Rows are points. A path goes straight from each point to the next, and from the last back to the first. The post is the endless flat space through its rows: a point in 2 columns, a line in 3, a plane in 4, and so on, so that a path can go around it. Count how often the path circles the post. Going back the other way cancels.
In the rows, 128 means zero.

Post (2 x 3):
[[169 128 123]
 [ 95 153 129]]
Path:
[[ 64 199 160]
 [140 182 150]
 [192 137 160]
 [129 118 145]
 [130 127 118]
 [105 146 110]
 [180 169 112]
 [138 128  90]
 [182  79 102]
 [ 84 113 138]
 [131 139 145]
 [ 98 137 144]
 [ 49 129 116]
 [103 144 117]
 [125 160 117]
 [124 194 151]
 [ 96 184 164]
 [171 120 129]
 [122  94 107]
 [107 145 110]
 [179 162 114]
 [106 193 142]
 [186 135 163]
 [167  99 124]
 [ 90 114 133]
 [129 138 151]]
Times around: 2

Post, 8 rows:
[[106  98 102  65 156  99 130 127 149]
 [131  83 113 116  94 130  82 131 120]
 [107 136 150 134 185 147 118 117 121]
 [128 163 149  70 204 146 146 146 144]
 [152 150 131 127 130  84 120 184 120]
 [149  75 106 163 124 140  97 134 136]
 [111  93 145 142 140 170 135 108 125]
 [111 110 141 148 130 157 111 105 163]]
Path:
[[150 120  98  58 144 145  97 153 129]
 [ 86 159 151  70 146 134 130 139 116]
 [133  96 122 134 177 155 121 145 155]
 [ 91  96 166 134 146 108 141 148 138]
 [149 135 171  68 179 144 156 140 173]
 [147  87 100  96 153 132 145 128 148]
 [102 130 134  87 185 180 154 109 131]
 [ 99  50  79 145 149 105 144 131 147]
 [118 186 171  85 165  95 140 187  89]
 [161 113 164 141 125 139 148 164 137]
 [173 122 152 160 161 131 155 141 126]
 [119 147 134 131 142  98 140 114  68]
 [143 112  83  81 202 197 117 148 119]
 [ 74 105 154  78 137 135 173 148  90]
 [143  89 104 193 187 112 106 134 184]
 [ 90 143 189  99 103 145  98 103  89]
 [147 124 130 108 204 195 139 105 143]
 [136 122 128 124 104 180 144 141  83]
 [124 105 111 107 164 158  83 134 130]
 [103  80 133  58 183 157 104 136  98]
 [116 138 181 153 114 124  81 116 183]
 [135 100 141 137  75  95 128 121 126]
 [146  96  88  88 127 118 116 148  96]
 [100 146  99  83 147  98 102 141 106]
 [ 92 112 142 202 131 119 124 149 157]
 [148 168 161  36 177  81  81 209  86]
 [ 85 109 151 101 128  74 132  97 149]
 [137 108 109  82 169 178  74  93 101]]
Times around: 5

Post:
[[160 114 128  94 146  84 127 115 103 123 122 150  89 111  95 121 148 128]
 [ 94 139  98 100 177 101 165 115 122 128 137 130  96 133 113 134  81 135]
 [ 71 137 156 115 169 172 167 137 135 131 177 104 128 115 131 192 152 136]
 [134 136 116 106 143 146 140  78 139 137 164 138  82 140 143 156 140 143]
 [137 101 114 126 116  83 118 143  84 142 140 144  64 133 103  91 112  75]
 [123 110 135 163  93 158 112 103 129 118  91  51 179 115 152 121 121  98]
 [118  88 136 175 126  61 120 100 134  99  99 168  89 149  94  83 146 100]
 [149 106 122 188  64 130 117 151 142 156  74  91 142 127  93  73 133 102]
 [143 137  96  94 123 124 143 109  97  83 120 138 101 162  97 123 152  88]
 [132 151 136 123 153 119 187 129 127 118 182  85 101 146 133 170 116 141]
 [114 109 102 117 139 112 150 138 114 108 120  82  77 138 130 148 157 162]
 [131 136 147 174 123 155 122 166 126 131  93 100 167 153 172  86 136 105]
 [137  95 147 144  97  81 111 141 105 146  74 143  97 154 109 144 115 107]
 [127 146 110 134 197 155 129 128 134 100 168 102 113 148 129 178 136 128]
 [176  98 106 134 192 152 177 104 130 115 139 115  77 148 121 149 147 129]
 [142  83 101 198  73 118 124 154 158 151  89 115 167 138 149  98 141  94]
 [118 137 119 210  89 169 121 168 128 127  95  98 145  88 163 136 121 113]]
Path (28 x 18):
[[142 127 132  90 165 155 136 138 128 111  99 105 113 134 119 127 134 112]
 [175 123 135 118 157 150 138 129 121  97 160  95 117 154 116 172 134 112]
 [169 142  72 103 130 144 128 115 119  85 129  55 141 156 123 102 129  92]
 [105 141 119  60 132 144 143 161  78 138 186  52 137 119 177 159 142  76]
 [ 97 133 122 155 143 111 163 158 104 108 147  37 133 146 134 158 156 140]
 [147 135 148 143 182 130 109  86 114  53 129 153 169 180 108 111 168 105]
 [127 154 120  82 109 137 144 129 117 135 100  87 100 126 157 156 121 198]
 [ 77 167 151  75 172  98 114 128 133  73 104 134 136 132 125 137 122 156]
 [177 162 175  58 120 116 175 122  96 153 112  62  42 135 135 177 177 187]
 [182  71 157 182  96 101 174 119 136 160 112  95 104 155  63 174 211 127]
 [ 94 119 101 159 120 116 143 170 111 162 143 125 106  77  92 162  79 110]
 [ 94 122 122  56 153 123 112 115  87 111 119 144 120 146 118 174 101 113]
 [ 93  90 173 186 144 138 155 102 201 159  96 155  86 114 137 174 100 186]
 [ 30 150 114 156 118  99 113 114 165  97 114 127 153 181 154  69  92 107]
 [121 112 140 132  81 123 158 154  85 164  89  57  58 115 180 144  73 123]
 [153  66 171 165 217 125 120 105 128 130 100 126 136 112 184 159 197 129]
 [ 95  81  93 148 132  98 128  86 102  95 119  94 161 119 112  96 130  95]
 [133 148 123 169 144 145 158 112 131  88 153 147 171 123 170 116 100  84]
 [177  66  96 101  97 116 167 118 100 182 147 107 117 139  98 123 158  99]
 [119 133 126 181 124 120 154 110 150 132 150 179 116 140 129 189 170 129]
 [106 163 146  98 155  23 167 117 124  85 132 147 155 204 114  84  95 150]
 [159 123  76 143 164 117 117 114 177 132 213  84  69 131 135 115  77 163]
 [187  62 114 178 174 149 137 144 186 159 112 119  79 105 128 186 176 145]
 [141 108 112 168  98 132 135 114 109 107 125 108  81 142 153 170 189  97]
 [127 103 123  78  67 117 171 106 100 188  93  78 112 138  91 125 157 154]
 [204 110  96 148 139 129 181  86 125 115 144 141 110 190 123 131 143 126]
 [216  77 125 130  75 187 107  81 162 155 141  97  93 113 153 122 146 145]
 [ 97 135 139 100 143 113 121 171 109 115 108 104 108 123  96  80  95  92]]
Times around: 4

Post (17 x 18):
[[ 97 101 120 144 144 136  72  96 129 133 116 109  78 111 109 146 139 119]
 [160 126 146 100 141 173  86  84 128 112 171 161 134 141 123 144 153  56]
 [132 155  91 149 124 121 140 135 148 136 164 117 112 109 143 163 116 147]
 [160 125 116 149 141  79 138  87 145 108 140 105 126  98 109 177 129 177]
 [173 106 113 118 129 128 107 147 180  99 130 165 155 155 115 148 108 146]
 [151  99 123 129  93  87 128 165 152 159 117 118  87 180 104 150 169 134]
 [145  77 105 120 102  76 138 113 150 134 110 111 110  98 102 151 104  82]
 [ 85 138 105 155 118 136 177  93  97 135 140 163 159  86 190 116 144  89]
 [132 138 136 146 169 105 162 143 142 114 165 163 157 141 115 176 115 104]
 [101 138 131 117 105  89 140 123 125 117 164 128 190 172 139 138 144  85]
 [124  99 115 100  97 175 174  75 181 134 122 147 136 138 177 132  81  95]
 [115 134 170 138 133  64 132 125  97 165 151 115 209 105 152 105 143 127]
 [144  85 133  72 139 168 142 108 188  99 151 118 125 166 165  60 129 117]
 [166 172 187 135 140 117 129 176  79 102 124 122 181 135 120 119 145 145]
 [158 126 137 171 121 101 116  89 112 160 111 102 141 101  86 111 133 106]
 [169 135 119 180 146 130 150 161 130 128 146  79 157 136 143 162 151 159]
 [101 108 140 150 109 100 148 122  94 152 162 108 154  91  93 137 150 120]]
Path, 24 rows:
[[ 79 102 130 196 119 130 139  52 127 156 126 101 189 159 131 165  92 127]
 [117 149  74 186 131  99 170  95  80 111 133 176 162  97 155 167 145 109]
 [106  89 139  79 126 166  80 129 139 127 145  61 143 133  93 108 133  74]
 [130 103 142 119  98 134 149 139 157  96 109 105 162 141 121 135 109 135]
 [ 87  90 137 175 124 111 164 128 110 159 174 113 150  22 149 136 120 105]
 [138 124 115 141 139 114  84 200  93 111 156  81 159 123 159 113 117 100]
 [173 166 111 143 127 153  97  96 103 102 120 152 140 154 135 182 182 153]
 [100 175  78 144 134 182 117  88 193 157 144 122 124 142 166 120 123 119]
 [125 118 110 156 162 106  88  72 181 140 162 113 141 102 158 149 115 195]
 [137 135 141 107  97  75 156  97  92  89 135 200 117 133 132 171 105 103]
 [193  91 119 158 154  33 184 153  75 141 175 162 219  61 150 140 162  88]
 [158 153 145 125 165 153 173 170 130  81 104 111 148 186 158 159 140  87]
 [161 169 145 149 151  85 137 181 135 165 163 112 177 125 162 161 122 100]
 [128 108 119 141 156  97  81  82 150 105 157 111 118 158 115 152 162  80]
 [130 107 142 149 117 104 100 132  64 144 142 119 114 108  74 122 175  91]
 [217  79 133  98 131 134 127 150 144  92 128 163 178 134 143 124  96  94]
 [110  66 119 138 209  60 182 129 133 135 144 153 148  84 144 129 158  57]
 [ 92 202  84 143 116  57 103 164 127 143 131  64  91  66 165 101 126 102]
 [116 109 174 119  78 117 160 159 145 141 149 148 132 182 191 111 173 187]
 [180  85  88 179  54  90 156 101 146 160 141 103 229 109 146 123  81 206]
 [143 150 153  85 130 196 110 142  91 124 148 159 150 110 174 149 136 107]
 [131 159 127  93 148  22 123 110 157  84 169 136 105 154  49 165 164 132]
 [131 127  81 156 124 129 119 132 160 124 166 149 118 136 157 176 142 119]
 [ 97 147 126 159 126  83 128 147 127 129 127 158 160 156 156 140 148 105]]
Times around: 5

Post (17 x 18):
[[113 154 164 105 135 144 121 149 109 116  60 174 165 132  71 174 141 127]
 [166 139 148 128 128 114 183  98 154 123 127 166 117 168 123 159 127 127]
 [162 181 146 115 152 110 171 138 115 128 127  94 125 165 109  98 114  89]
 [159 127  80 105 126 154 123 176 154 125 127 127 125 161 102 125 119 118]
 [189  89  88 109 133 139  92 145 144  99 152 142 112 166 100  92 144 104]
 [ 97 120 170  83 130 162 188 113 143 108  71 123 166 133 109 152 156 148]
 [118 176 161 128 115  95 188 161 105 108 148  89 136 145 120 124 144  95]
 [148  98 113 130 169 113 130 104 179 157 101 175 114 121 111 143 110 162]
 [124 134 139 162 174 109 173 140 121 117 124 120 118 172 129 148 103 121]
 [170 121 106 124 105 164 115 149 139  83 155  71 115 134 110 113 113  80]
 [116 137 113 126 172 146 130 115 121 130 123 150 149 141  87 150 151 165]
 [147  95 133 104 185 156 114 139 149 127  91 157  91 126 125 183 129 177]
 [162 134  94  88 122 150 102 158 133  77 160 114  93 162 133  74  88 106]
 [114 114 121  77 161 135 131 108 131 118  88 160 164 126 123 194 161 134]
 [135 115 123 132 163 130 178 122 104 159 165 177 127 146 101 146 111 130]
 [170 170 159 186 141 114 180 167 112 134 125 114 165 143 125 114 107 116]
 [138 132 145 113 116 149  96 152 142 117 137  88 124 167 132 103 132 102]]
Path (29 x 18):
[[194 148 185 190 131  98 159 142 170 146  89 105 158 163 113 180 145 137]
 [138 116 110  98 135 155 119 169 131 139 109 114 138 125 102 148 156 159]
 [149 174  85 120 134  87  64 149 103 116 144 169  80 164 129  95  74 111]
 [165 123 152 158 133  79 159 136 134  68 141  99  89 134 178 127 147  91]
 [ 87 160 174 160 157 138 157 102 156 139 106  79 176 161 126 159 151  97]
 [175 148 182 206  78 119 180 149 182  67 101 169 167 183 114 125 140 173]
 [135 145 153 109 145 140 179 117  82 119 137 192 146 151  33 191 106 132]
 [206  92 130 174 150 147 141 122 155 125 152  81 111 198 130  88 127 160]
 [165 150 135 114 147 155 137 144 113 162  97 114 106 157 123 157 105  79]
 [ 76 132 103 113 188 162 126 158  74  76 133 145  89 126 106 161 139 119]
 [119 138  89 169 175 134 119 194 118 120 159 122 125  86  98 134  96 138]
 [190 110 156 144 160 136 182 132 191 130  66 137 131 144  99 208 144 157]
 [148 107  85 118 182 155  96 189 133 173  95 131 160 195  82 144 104 154]
 [131 136 135 183 101  95 135 162 116 160  82 184 201 109  72 185 167 120]
 [ 97 167 123 168 150 117 166 165  63 129 143 146 101 102 111 202  81  95]
 [126 171 186  74 116 146 196 149  98  46 127 126 109 171 179 138 117  64]
 [105 125 161  43 105 104 171  92 193 109 127 168 152 116 142 125 151 150]
 [154 141 107 132 147  78  91  87 183 114 130 145 114 194 123  89  82 126]
 [178 122 135 127 115 131 117  90 215 131  83 109 136 161 164 149 107 130]
 [182 115 119 155 112 145 118 105 144  96 139 106  80 138 139  79  83 114]
 [197 131  99 131 166 142 145 117 165  63 119  90  79 168 148 135 135 127]
 [196  93 117 105 128 174 132 118 184 132 152  96  95 122 135  69  74  88]
 [107 100 114 109 179 112 143 139 125 118 152 113 137 143 130 178 137 117]
 [209 123 147  86  45 140 128 110 169 139 108 136 174 127  32 148 158  88]
 [126  87 154 179 144 155 178 143 122 135  89 103 182 150  96 157 168 168]
 [135 138  94 195 113 111 112 144  68  88 150 113 142  99 123 154 101  54]
 [127 160 138 168 143 145 166 165  90  86 101 157 135 124 132 171 130 128]
 [179 163 116 147 125 111 148 161 129  89 124 199 162 134  98 149 137 110]
 [140 130 103 134 213 118  63 131 157 118 103 105 117 158 138 133  80 114]]
Times around: 5
